Each row of a before or after table is a point. The points were changed in one or more steps. Then noise was added and the rows were shuffled. The steps act on how far a point lies along the listed directions, d1 being the first. What was done? A step turns or swaps two directions, mirrors them in a line or flattens them onto one, adds a multiple of one to another, or multiplies one. Angles are multiples of 10 degrees, from the lower direction toward the higher: turns from -170 to 170, lines from 10 to 170 but not 90. Use the fewest steps. Two steps may share a direction if one is a turn and the other turns, adds or multiplies; they go together, in the order done. Otherwise the lowest direction goes first.
In the rows, 128 means zero.

Directions:
(1): [121 118  84]
(2): [166 104 128]
(3): [151 165 116]
Before, 10 rows:
[[157 112 120]
 [100 125 158]
 [126 131  61]
 [ 91 185  97]
 [ 98 189 171]
 [108 121 120]
 [154 134 106]
 [140 112 104]
 [161 126 118]
 [140 122 130]]
After:
[[108 119 131]
 [146 113 121]
 [133 107 111]
 [147 123 106]
 [141 122 101]
 [111 105  69]
 [125 190 148]
 [116 136 165]
 [ 94 155  85]
 [137 128 131]]
Steps: turn d1 and d3 by -30 degrees; multiply d2 by 0.7

Directions:
(1): [178  99 157 151 120 139 127 154]
(2): [127  79 108 105 171 114 133 137]
(3): [ 83 106 155 131 106 128 165 150]
(4): [133 125 177 123 147 109 136  81]
Before:
[[115 154 107 112 118 134 132 106]
 [169  93 175 177 123 154 122 163]
 [226  93 125 162 133 153 115 191]
 [ 98 121 124 103 160 110 141 115]
 [196 120 146 131 127 137 113 125]
 [124 156  99 119 133 110 112 119]
 [129 147 135 121 139 128 104 119]
 [151 123 110 134 125 155 116 170]]
After:
[[ 93 145 112 116 122 112 132 128]
 [150  96 175 175  76 157 169 203]
 [ 99 124 140 115 142 127 125 134]
 [129  88 166 125 109 133 164 147]
 [168  79 168 169 133 147 127 170]
 [125 170 137 122 139 117 123  94]
 [128 132 127 141 104 157 131 168]
 [108 133  99 103 134 127 133 111]]
Steps: mirror d1 and d3 in the line at 10 degrees; mirror d2 and d4 in the line at 80 degrees

Directions:
(1): [115 156 126 107 113 146 165  90 174 150 157 139]
(2): [ 82 124 149  99 147 166 128 114  89 118 119 161]
(3): [127 117  96 161 130 123 116  88 143  78 125 167]
Before:
[[142 114 105 169 123 113 115 110 129  91 121 135]
 [130 125 141 137 126 113 121 187 110 146 111  89]
 [109  96 119 125 146 144 104 124  75  98 102 149]
 [149 119 121 156 141 100  89 162 101 125 123 105]
 [ 60 144 144  95 140 161 130 107  90 139 128 145]
 [112 154 162  78 149 167 155 122 131 170 162 132]
 [139 121 129 115 121 105 132 182 109 173 125  69]
 [ 93 182 144  94 125 162 143  87 156 157 156 183]
 [118 132 110 106 118 156 184  62 170 106 157 170]
 [104 132 135 115 139 126 137 139 125 140 127 126]
 [101 137 167 111 134 161 157 102 130 134 128 166]]
After:
[[113 154 116 134 106 134 161 109 182 140 148 130]
 [131 161 129 116 120 126 145 124 159 173 165 106]
 [111 110 158 139 147 143 121 121  97 100 102 170]
 [ 63 131 130 117 145 153 113  98  84 109 118 161]
 [116 121 127 154 153 126  66 132  79  83 100 188]
 [123 140  83 136 105 120 160  84 184 132 156 133]
 [103 128 121 128 139 125 134 119 134 120 128 144]
 [145  73 128 140 151 118 107 162  61  75  92 131]
 [121 115 115 146 164 146 109  89 119  75 135 185]
 [142 131 145 123 120 120 134 161 113 158 127  84]
 [ 97 130 145  77 132 164 144 129 100 163 129 122]]
Steps: turn d1 and d3 by 140 degrees

Directions:
(1): [153 111  82 148 164  99 139 126 160 139 135 141 117 174 147  79 108 129
 144  95]
(2): [ 88 132  86 118 111 173 144 141  97  70 130 137 154 158 128 118 120 141
 161 116]
(3): [115 137 120 125  88 116 107 103  93 146 109 146 121 138 158  88 193 128
 101  98]
(4): [154 123 158 130 125 163 112 123 104 135 195 146 131 132 192 129 100 146
 120 124]
(5): [134 144 136 131 122  94  80 155 110 143 146  99 176 122 105 138 123 140
 160  69]
(6): [148 196 131 178 116 111 152 118 116 114 159 107 143 136 112  94 136 131
 127 169]
Before:
[[ 98 106 135  93 106 188 108 123 102 125 154 157 129 151 174 135 153 145
  112 103]
 [172 157 107 181 116  93 125 104 140 178 176 145 125 175 178  40 155 142
  132  96]
 [ 60 138 108 129  94 172 154 123 116  80  98 127 116 121  93 141 151 137
  126 160]
 [137 151 106 151 128  93 102  96 133 150 129 124 118 148 147  87 155 112
  133  80]
 [ 88 151 159  91 111 192 108 174  93  77 149  79 168  93  84 201  86 149
  164 159]
 [123 130 134 112 111 106  70 134 117 141 139 128 156 116 154 105 158 135
  140  86]
 [132  89 144  93 124 145  87 142 119 143 129 144 144 105 162 163 129 129
  122 106]
 [111 147 114 154 105 111  88 144  98 111 143 119 176 135 110  93 145 155
  165  66]
 [113 125  93 125 105 130  85 171  92 103 143 124 196 158 130 109 114 151
  182  15]
 [118  72 123  83 142 166 104 140 126 147 135 145 128 114 149 142  91 127
  144 105]]
After:
[[139 108 139 110 111 138  83 128 106 152 145 151 144 125 187 129 147 130
  115  90]
 [ 79 123  89 142 123 134 166 122 157 109  87 130  92 133  85 126 146 126
  122 164]
 [120  90 132  93 112 158  90 117  99 167 142 158 122 117 181 111 137 124
  117  96]
 [163 167 153 165 116 145 131 129 131 143 209 119 147 129 144 123 101 148
  149 146]
 [139 141 149 160 130  98  95 141 133 136 150 106 151 103 102 117 129 140
  145 105]
 [130 119 151 113 118 179 108 109 110 145 184 157 119 155 197 117 145 144
  102 119]
 [149 131 156 135 111 106  85 145 116 153 141 119 155 111 137 128 130 136
  129  69]
 [139 142 144 124 118 104  79 131 124 140 154 122 154 107 148 112 139 133
  136 107]
 [127 161 134 147 129 112 110 113 134 127 142  99 131 125 118 128 134 114
  142 116]
 [134 118 129 105 139 140  98 143 131 138 137 112 117 121 135 138 110 137
  133 121]]
Steps: multiply d1 by 0; flatten d2 and d5 onto the line at 110 degrees; multiply d3 by 0.4; turn d3 and d6 by 50 degrees; multiply d4 by 1.6
